Every row gives one point. Examples show where two turns around zero, p and q, send a point. Where does a point land after both, in the order given? Backwards means that the second turn is done in reverse. Each puzzle has new turns, and all numbers are rounded.
In the rows, 128 means zero.

Turn p:
[152  99] => [157 104]
[ 89 124] => [ 90 117]
[154 120] => [155 125]
[117 169] => [110 166]
Turn q:
[174 150] => [179 123]
[ 83 139] => [ 95 161]
[132 106] => [120 107]
[113  98] => [ 99 110]
[138 146] => [146 138]
Where do these land?
q, then p: [163 118] => [157 106]
q, then p: [ 94 155] => [106 166]
q, then p: [119  88] => [105  94]
p, then q: [136 151] => [144 147]

Turn p:
[158 114 100] => [152 107  98]
[153 160 126] => [117 148  94]
[102  89 121] => [142  98 161]
[146 118 137] => [148 137 123]
[ 81 158 156] => [ 82 150 163]
Turn q:
[155 146 135] => [159 138 136]
[156 103 118] => [138 101 154]
[138 112 143] => [124 130 152]
[160 142 112] => [164 116 129]
[106 158 126] => [128 147  96]
[ 53 108 134] => [ 56 137 100]
Where do these land?
p, then q backwards: [130 100 113] => [151 125 106]
p, then q: [133 152 148] => [136 142 101]
p, then q backwards: [128 127  51] => [109 108  56]
p, then q backwards: [118 155 129] => [102 120 138]
p, then q: [113 122 168] => [140 169 131]
q, then p: [145 112 159] => [123 164 141]

Turn p:
[114 125 123] => [132 118 117]
[160 186 154] => [ 67 143 161]
[121 103  76] => [158 148  82]
[157 139 139] => [115 147 151]
[ 91 104 131] => [153  95 114]
[125 112 145] => [143 117 143]
Turn q:
[172 140 115] => [122 173 116]
[ 99 144 122] => [107 107 144]
[ 99 103 163] => [163  91 141]
[109 136  85] => [ 86 114 111]
[161 118 154] => [162 155 128]
Where do these land?
q, then p backwards: [162 107 114] => [131 121  86]
p, then q: [135 153 116] => [108 110 137]
p, then q: [141  87 190] => [197 152 145]
p, then q: [140 147 123] => [116 115 142]
q, then p: [ 91 138  96] => [160  96 108]
q, then p: [100 136 129] => [150 111 137]

Turn p:
[147  98 119 141] => [138 143  94 121]
[133 139 157 108] => [132 102 144 107]
[153 134 109 144] => [156 146 122 139]
[142  99 152 141] => [134 111  92 115]
[ 96 136  76 141] => [104 170 138 167]
[156 122 163  84] => [141 106 138  71]
[ 70 168 119 138] => [ 91 120 166 176]
Turn q:
[140 145 120  87] => [152 156 100 133]
[119 134 122  88] => [139 166 115 124]
[110 139 118 118] => [116 149 123 134]
[141 122 137  99] => [157 142 122 119]
[114 106 154 188] => [104  84 178 127]
[130  92 116 202] => [ 86  63 149 106]
[142 158 129 114] => [143 136 109 153]
Where do these land?
q, then p backwards: [148 169  82  88] => [142  75 103 175]
p, then q: [104  97 108 169] => [ 72 120 112 138]
p, then q: [138  95 142 136] => [116 140 100 109]
q, then p: [108 128 154 120] => [142  98 135 130]
p, then q: [157 125 143  95] => [166 149 116 117]
p, then q: [113 154 140 161] => [114  91 148 115]

Turn p:
[114 160 123  98] => [140 148 118  89]
[143 148 109 100] => [163 133 114 110]
[135  53 151  99] => [ 97  82  71 155]
[129 146 136 136] => [129 129 146 117]
[139 148 132 153] => [135 127 161 128]
[108 112 118 181] => [104 148 157 170]
Turn q:
[102 158 122 124] => [113 156 125 153]
[138 160 127  98] => [ 89 146 135 118]
[133 129 112 200] => [186 150  89 121]
[148 129  98 118] => [109 119 101 112]
[145 112 155 102] => [118 107 161 110]
[102  79 155 126] => [154  88 159 153]
Where do these land?
p, then q backwards: [147 143 106 118] => [129 120 137 160]
p, then q: [ 87 148 177 153] => [114 135 176 179]
p, then q backwards: [167  88 139  99] => [123  79  88 132]
p, then q: [138 127 124 158] => [154 137 144 121]
q, then p backwards: [101 134  94 112] => [115  83 125 131]

Turn p:
[120 102 150 145 157 140] => [132 117 114 140 169 110]
[184 158 123 129 106 169] => [166 189 148 141 117 147]
[108 151 103 142 151 122] => [105 118 109 158 114 143]
[125 138 130 108 128 134] => [120 133 136 119 132 146]
[135 129 188 117 105  64] => [ 91 126 179  93 124  71]
[114 140 126 157 127 135] => [133 115 132 160 123 127]
[136 150 159 129  91 169] => [160 141 181 138 139 145]
[ 98  74  63 121 145  98] => [124  82  52  99 104 128]
[132 110 109 104 142 122] => [122 131 100 103 129 136]
Turn q:
[177 129 119 121 191 109] => [162 135 129 100 158  65]
[ 93 115 140 149 134 107] => [ 98 140 147 152 111 114]
[124 172  93 166 136 119] => [107 165  84 140 156 119]
[136  76 145 145 108 148] => [142  86 129 155  91 126]
[130 131 110 121 113 108] => [111 130 114 106 121 129]
[123 105 122  89 132 147] => [129  91 151 112 140 139]
[111 168 168 106  82 156] => [144 151 143 131 118 204]
Where do these land?
q, then p: [100  85 120 136 157 146] => [126  94 118 133 148  80]
q, then p backwards: [141 176 129 119 122  80] => [183 125 122  87 134 118]
q, then p: [104 129 131 191 173 155] => [112 118 110 191 113  79]
p, then q backwards: [138 122 160  90 126 131] => [121 151 122  90 147 114]
q, then p: [173 141  86 131 107 126] => [129 139  84 103 100 159]
q, then p: [ 93 118 146  92 114 148] => [152 118 149 129 177 130]
q, then p: [148 125 124 137  97 109] => [143 126 131 111  98 147]

Turn p:
[173 140 121 104 146 179 100 111] => [111 154  94 159 106 127  72 140]
[160 132 150 101 153 129 105 114] => [151 145 100 122 120 125  85 124]
[ 66 105 151 109 112 125 159 169] => [122 120 148 101 143 192 172 103]
[125 126  87 140  95  89 130 111] => [106 101 134 104 122  82 155 135]
[119 105 109 173 104 111 115  99] => [108 116 172 121 141  81 130 126]
[ 88 148 156 121 129 122 129 193] => [150 147 134 109 144 187 168 152]
[168 121 143 120 145 149 141 146] => [143 110 110 152 128 153  96 137]
[151 157 156 116 135 155 137 115] => [150 142 119 154  92 141 108 125]
[102 118  78 166 133  93 136  95] => [110 116 140 130 156  65 166 111]
Turn q:
[149 116 120 133  99 162 165 108] => [126 132  98 111  95 113 160 158]
[140  94 150 103 138 145 154 135] => [125  87 132 113  98 135 122 153]
[ 87 120 107 128 135  97 143 161] => [ 96 121 154 136 170 109 113 145]
[129 188  97 130 172 106  91 139] => [124 158 160 124 175 164 141  75]
[115 120 112 147 131 143 108 155] => [142 133 130 144 159 143 131 151]
[ 97  82 104 126 129 129 134 111] => [142 100 117 111 155  91 124 150]
[185 181 173 166 136  70  87 115] => [149 203 160 138  89 151  88  65]
[148 127 147  91  95 133 120 120] => [115 117  87 127  99 142 111 116]
[101 123 143 128 117 166 148 109] => [134 100 113 149 112 106 159 138]
Where do these land?
p, then q backwards: [112  95 151 130  88 131  80 169] => [166 109  96 122 165 101 145 176]
q, then p: [183 125 100 121 166 148 138  87] => [116 104  83 122  73 155 113 102]
p, then q backwards: [154 195  84 102 144 126 157 110] => [120 131 151 134  59 175 142  90]
p, then q backwards: [123 115 153 143 143 112 116 165] => [131 109 101 141 156 135 103 147]
p, then q: [125 106  85 107 151 117 149 104] => [135 123 134  95 160  82 131 119]
q, then p backwards: [100 125 148 149 111 160 132 158] => [147 155 112 160 136 153 147 149]
p, then q: [ 94 118 182 114 113 129 110 138] => [127 102 104 141  91 158 151 100]
q, then p: [100 121 138 157 121 119  96 120] => [155 126 129 138 142  93 113 150]
q, then p backwards: [160 152 110 127 116 110 174 102] => [ 93 145 108 101  96 118 102 101]

Turn p:
[116 155  73 132 134 127  71 142] => [ 91 154 122 167 161 114  95 166]
[102 144 139 124  97 148 120 137] => [ 99 137  94 124 119 126 124 109]
[ 70 122 169 177 114 108 178 111] => [133 129 133 109  43  82 145 100]
[151  86 107 142 126 108  80 134] => [138 141 165 135 161 127  74 121]
[128 135 110 116 124 161 119 128] => [114 130 110 154 140 147 130 124]
[125 181 168 141 147 142 149 157] => [101 146 119 102 127 112 194 131]
[118 136 135 119 151 153 110 120] => [103 108 129 146 143 125 142 122]
[152  81 125 132 135  93 182 150] => [173 137 172  96  95 163 126 139]
[140 128 130  65 138  97 144 103] => [152  73 113 105 134 146 122 164]
[179 112 126 134 114 143 128  98] => [177 127 124 142 157 138 128 102]
Turn q:
[150 162 108 137  82 112 143 108] => [ 97 153 152 158 164 147 136 144]
[133 142 116 139  93  97  91 127] => [ 72 145 132 129 137 122 107 135]
[160 153 118 166  85 140 119 156] => [ 98 126 151 182 120 133 102 158]
[155 101  95 136 108 114 138 136] => [108 113 124 151 149  98 147 150]
[ 90 141 110 111 170 128 140 124] => [172 143 115 107 149 120 113 103]
[107  93 150 147 146 146 138  95] => [141  92  94 115 125 159 144 110]
[ 88  98 157 135 111 153 152 117] => [140  73 137 107 134 162 133 116]
[108 110 127 107 204 151 115 129] => [186 132  82  95 103 110 122 115]
[133 137 131 114  82 120 124 151] => [102 126 172 126 130 121 121 147]
[127 129 136  65 211 152 112 106] => [194 172  89  73  97 120 147 128]
[158 142 157 150 118  96 137 160] => [101 133 158 165 100 114 137 104]
Where do these land?
q, then p: [135 151 158 134 125 180 120 181] => [128 163 114  96 158 125 104  72]
q, then p: [150 157 136 136 121 127 105 119] => [102 149 102 136 123 114 135 124]
p, then q: [108 112 127 102 107 108 108 105] => [101 120 101 103 125 106 118 148]
p, then q backwards: [ 47 136  71  64 119 102 139 106] => [152  94 128 183 106 193  55 151]
q, then p: [149 146 154  75 128 114 128 130] => [130 120  85  87 120 129 156 134]
p, then q: [111 127 157 158 127 126 150 105] => [ 97 129 142 130 153 136 162 122]
q, then p backwards: [152 108 148 157 132 182 116 141] => [ 96 122  95  99 131 124 168  99]
p, then q: [137 110 137 153 124 104 111 163] => [126 163 144 100 104 144 124 116]
p, then q: [148 112  94 160 110 102 167 126] => [103 157 156 165 101 137 130 158]
q, then p backwards: [142 123  99 141 186 135 135 106] => [151 164 116 136  87 144 141  96]

Turn p:
[105 122 124  92 156 132 128 141 190] => [134 102 122 125 130  73 130 113 180]
[106 115 124 171 127 113 123 107 103] => [133 141 138 168 140 155 124 106 104]
[158 139 142 120 146 107 130 131 113] => [152 142 125 119 116 126 107 155 120]
[134 154 108 108 121 117 149 143 108] => [119 163 143 111 113 113 141 145 122]
[131 117 122 136 116 124 146 118 199] => [156 107 132 120 149 132 159 111 182]
[129 108 130 167 128 101 150 138 102] => [145 153 135 158 159 143 134 143 104]
[151 157 118 148 137 125 120 146 110] => [124 161 106 133 111 144 124 150 128]
[135 154 184 168  82 123 128 142 171] => [120 104 150 134 147 188 124 166 184]
[141  80 113  92 143 123  55 132 116] => [143  74  91 149  82  97 132 128  86]
[112 147 122  78 132 135 129 103 114] => [115 129 152  98  99 101 113 106 118]
[118 153 136 118 108 112 150 139 107] => [112 150 164 122 125 128 128 149 124]
[114  89 113 136 139 225 128  97 104] => [ 82 108  79  99 165 135 122  64  86]
Turn q:
[113 133 116 124 126 156 103 131  62] => [119 110 128  84 125 178 111 150 106]
[175 118  98 134 128 136 149 156 155] => [140 133 139 162 126 124  88 121 174]
[108 114 134 177 164  37 107 150 145] => [168 147  73 146  84  61 122 151  89]
[131 147 140 132 131 123  97 121 127] => [108 142 116 130 129 130 123 124 100]
[106 128 147 105 119 150 140 158 152] => [113 111 164 125 152  98 133 141 135]
[126 159 111 110 120 124 140  98 111] => [109 152 123 108 119 154 152 127 145]
[179  85 122 104 149 130 140 149 139] => [178 145 157 149 148 130  93 116 147]
[111 132 171 141 138 154 140 146 107] => [125  97 119 125 170 130 136 159 114]
[122 146 113 117  56 133 140  62 137] => [ 87 126 147 139  92 165 190  90 145]
[109 118 127 136 148 136 125 110 146] => [132 117 114 113 135 109 133 102 126]
Where do these land?
q, then p backwards: [137  89 133 127 137 162 162 133 123] => [130 103 157 138 124 115 140 108 170]
q, then p: [151 141 145 122 131  81 136 137 121] => [114 169 120 131 122 146 133 156 146]
p, then q: [ 72 120 111  85 106 150 149 110 183] => [168 143 131 133 139  88 200  92 121]
p, then q: [110 129 124 123  66 132  96 149  87] => [133  63 137 112 131 135 156 172 123]
q, then p: [143 142  81 104 167 120  98 110 120] => [109 121 138  99  63 130 120 111 140]
p, then q: [179 160 133 131 153 108 110 169 109] => [ 90 132 150 142  96 126  80 165 142]
q, then p: [176 131 123 160 129 112 105 114 130] => [111 146 107 139 109 172 141 101 123]
q, then p: [121 170 125 179  68 147 113 106 123] => [ 81 120 145 157 172 131 165  81 114]
q, then p backwards: [134 156 172 120 149 107 122 123 126] => [134 112 109 148 137 133 156 159  98]
q, then p: [ 89  94 126 146 147 148 131 137 162] => [185 106 141 140 125 113 136 126 103]
p, then q: [ 88 109 121 118 145 126 166 133 129] => [145 159  89 124 135 110 149 132 112]
p, then q: [136  93 143 122 139 143 147 114 123] => [159 150 124 107 137 142 114 121 118]

Turn p:
[ 93 159 132 135 118 137  85 157 108 128 119] => [ 77 131 130 120 138 151  95 105 122 137 104]
[160 113 121 136 169 132 135 129 113 132 134] => [159 125 103 149 131 102 121 143 124 137 111]
[160 164 162 110 130 156 142 112 153 170 151] => [152 178 153 111 132 111 112 156 126  78 118]
[ 99  92 104 121  96 123  76 148 120 107 147] => [ 88 124 102 121 159 134 132  83 156 157 155]
[174 144 182 153 108 152 172 134 142 144 131] => [159 125 184 128 155 120 109 184 126  96 130]
[ 82  89  84 134 108  96 121 136  95 153 126] => [111 125 128 139 100 139 138  92 174 191 133]
[173 146 142 156 134 111 119  95 160 157 117] => [159 136 161 157 136 110 147 116 123  82 100]
[104 125  96  87 106 144 106 165 124 109  84] => [ 95  92  89  93 114 165 111 109 156 121 130]
[128 108 174 118 163 140 160  74 118 119 106] => [176 120 137  87 122 112 161 151  85 143 108]
[155 134 114 128 147 114 179  75 104  83 146] => [161 108 126 139  90  79 139 140  77 135 167]
[122 153 115 149 134 155 137 141 177 120 142] => [137 149 123 152 140 170 114 135 110  98 149]
[ 86 110 111 108 122  76 105 171 123 114 133] => [ 62 122 100 140 120 142 157 122 155 158 133]
Turn q:
[153 122  75 136 135 160 148  96 125 140 173] => [126 111 145  85 171 152  94 101 128  94 144]
[ 72 158 153 116 128 135 138 129 168  96 141] => [112 175 134 157  98 104 124 120 116 127 181]
[120  91 105  99  98 130 127 123 132 139  85] => [129 128 126 117 113  97 130 110 178 118  89]
[ 71 109 154 116 137 104  95 167 134 117 155] => [108 136  97 165 120  90 124 184 138 129 161]
[136 129 136 195 114 113 146 138  94 103  91] => [133 133 130 106 145 128 209 132 101 143 110]
[100 158  90 118 140 117  95 126 130 128  90] => [ 78 163 124 152 135 131 124 119 139 131  91]
[145 159 146  99 172 123 154 179 158 111  90] => [120 164 156 123  61 164 123 163 126 160 120]
[148 128 133 150 170 124 134  88  94 116 153] => [124  91 171 133 169 143 131 133  97 132 139]
[155  99 142 106  96 126  92 143 121 116 142] => [162 112 103 125 124  93 104 151 117 120 103]
[153  98 154 116 102 180 122 135 136 163 135] => [196 116 112 130 118 139 113 125 154  96 126]
[155 152 114 152  89 134 179  95  84 167 125] => [132  81 118  98 132 164 165  62 115 112 121]
[129 133 134 133 155  90 107 117 160 139 156] => [118 126 121 144 150 130  96 137 127 175 152]
Where do these land?
q, then p: [159 173 103 164 126 144 108 115 167 139 105] => [157 144 127 109 101 122  87 107  95  97  90]
p, then q: [135 109 123 100 129 135 121 113  74 161  94] => [139 122 116 131 106 106 103 101 165 162  88]
q, then p: [153 133 142 152 119  92 113 128 122 141 119] => [161 127 125 135 105 128 117 128 158 140 106]
p, then q backwards: [114 114 159 146 168 147 159 127 111  94 163] => [151 136 157 164 143  95 101 148 140  94 156]
q, then p backwards: [134  95 159  97 118 122 158 144  94 173 119] => [149 105  97 111 119 104 160 138 125 125  68]
p, then q: [116 170 111 146  81 147  91  76 184  83 154] => [118  93 182 159 159 106 120 115  58  89 168]
q, then p backwards: [113 143  75 174 103 120 102 120 146  96 148] => [121 129 160 109 139 151  70 121 131 110 179]
q, then p: [ 85  97 165 124 143 152 126 170 105 135 153] => [106 115 115 174 160 142 119 161 136 134 179]
p, then q: [106 105 147  85 167 112 114 137 111 141 137] => [ 83 138 114 114  95 149 129 105 159 133 114]
q, then p: [158 170 119  94 111 119 138 148 109 134  97] => [133  93 150  83 113 147 110  95 146 131 133]
p, then q backwards: [160 139 103 135 107 120 107 115 152 102 118] => [104 131 133 121 106 153 136  96 101 141 151]
q, then p: [122  87 135 140 152 165 151 146 174  83 163] => [ 73 160 113 136 153  85 123 171 123  92 136]
q, then p: [ 83  97 159 117 152 112 163 142 110 139  96] => [130 137 166 141 144 166 154 169 151 131 166]
p, then q: [154 162  92 117 115 106 141 111 132 171 126] => [151 154 109 122 126  89 138  99  90 154 127]
